Rows are points. Each copy is the shape, with its points in the same order, turned, moved and blurred by noise. Say if it was mirrored as well.
(in the rows, 128 means zero)

Shape, 7 rows:
[[131  46 104]
 [101 158 195]
 [169 146 180]
 [126  81 158]
 [115 172 161]
 [102  17 140]
 [137 170 130]]
Copy 1 (7 x 3):
[[141  41 113]
 [104 169 188]
 [160 169 151]
 [148  95 157]
 [100 175 144]
 [143  14 166]
 [108 163 113]]
Copy 1 is: only turned
Copy 2 (7 x 3):
[[162  59 105]
 [127 174 199]
 [175 183 130]
 [167 109 152]
 [111 177 164]
 [175  31 159]
 [102 169 121]]
Copy 2 is: only turned

Shape:
[[106 123 153 111]
 [146  96 160 101]
 [ 54  59 186 154]
 [123 103  86  73]
 [135  87  87 166]
 [164 144 119  69]
 [125  56 170 128]
 [139 152  94  16]]
Copy 1 (8 x 4):
[[ 94 149 160 134]
 [119 140 179 108]
 [ 52  95 223 175]
 [ 64 144 140  60]
 [ 82  62 128  99]
 [130 167 128  76]
 [ 96 103 220 120]
 [ 93 217 122  42]]
Copy 1 is: only turned
Copy 2:
[[142 108 136 106]
 [163 114 123 149]
 [213  68 155  59]
 [133 126  58 120]
 [197 179  99  89]
 [109 143 101 162]
 [211  98 133 124]
 [ 69 120  56 159]]
Copy 2 is: mirrored

Shape (8 x 4):
[[158  93 125 142]
 [ 92 236  99 151]
 [131 164 113 128]
 [ 61 117  98 102]
 [117 142 146 175]
 [119  72  57 170]
 [194 120 104  59]
 [106 195 145 117]]
Copy 1, 8 rows:
[[150  84 141 114]
 [118 214  55 113]
 [124 154 111 120]
 [ 99 107  75 181]
 [135 114  86  81]
 [199  79  93 164]
 [122 135 207 159]
 [ 82 169  98 105]]
Copy 1 is: mirrored
Copy 2 (8 x 4):
[[ 95 150 139 141]
 [138 150  27 237]
 [124 152  73 172]
 [110  65  69 140]
 [132 142 119 207]
 [ 22 108 118 168]
 [ 98 184  88  72]
 [168 144  52 192]]
Copy 2 is: mirrored

Shape, 12 rows:
[[113 140 116  98 124  70]
 [226 142  61 212 157 177]
 [169  82 118 108 124 176]
 [120  93  95 191 118 129]
 [105 134  64  91 122  99]
 [ 97 145 118 111  97 151]
 [110 129  20  81 106  89]
 [101 102 115 241 206 168]
 [156 111 129  91 112 175]
 [ 94 143 134  96 102 164]
 [ 92 132 109  87  97 144]
 [ 98 109 118 109 147 159]]
Copy 1 (12 x 6):
[[151 146  86 132  88 112]
 [134 144 186 161 248 187]
 [133  92 120  74 191 131]
 [103 110 119 146 141 207]
 [172 170  81  99 111 150]
 [128 148 129  77 101 143]
 [184 209  64 111 120 170]
 [135  38 189 172 130 226]
 [132 115 124  75 168 111]
 [136 130 135  62  96 132]
 [140 145 111  65 103 135]
 [163  93 122  83 119 151]]
Copy 1 is: mirrored
Copy 2:
[[126 149 195 135 119 162]
 [154  71  28  50 104 192]
 [137  59 113 157  82 133]
 [196 104 114 138 148 180]
 [103 111 185 134 140 188]
 [108 128 125 180 133 159]
 [ 97  88 205 138 144 225]
 [214 101  63  97 215 120]
 [115  79 117 171  83 126]
 [102 129 130 196 127 135]
 [106 114 154 191 134 157]
 [130  97 137 161 148 119]]
Copy 2 is: mirrored
Copy 3, 12 rows:
[[160 116 122 141 103  70]
 [ 80  70 126 186 183 213]
 [118  75 179  90 128 143]
 [ 87  94  93 104 171 122]
 [125  93 110 139  67  78]
 [151 117 107  88  87 121]
 [105  55  98 156  44  72]
 [ 26 174 109 111 203 159]
 [154  87 179  90 106 156]
 [163 132 120  74  80 132]
 [148 105 114  84  70 110]
 [105 131 150  94  94 118]]
Copy 3 is: mirrored
Copy 4:
[[134 149  89 175 128 137]
 [124 208 249  85 156 201]
 [112 108 172  98 176 122]
 [133 119 165 111 106 202]
 [ 98 157  79 141 145 166]
 [ 87 135 120 117  96 122]
 [101 167  51 119 166 185]
 [ 79 108 246 158  91 232]
 [100 120 155 105 161  94]
 [ 75 123 118 120 105 103]
 [ 78 125  99 120 121 116]
 [ 75 104 139 140 134 139]]
Copy 4 is: only turned
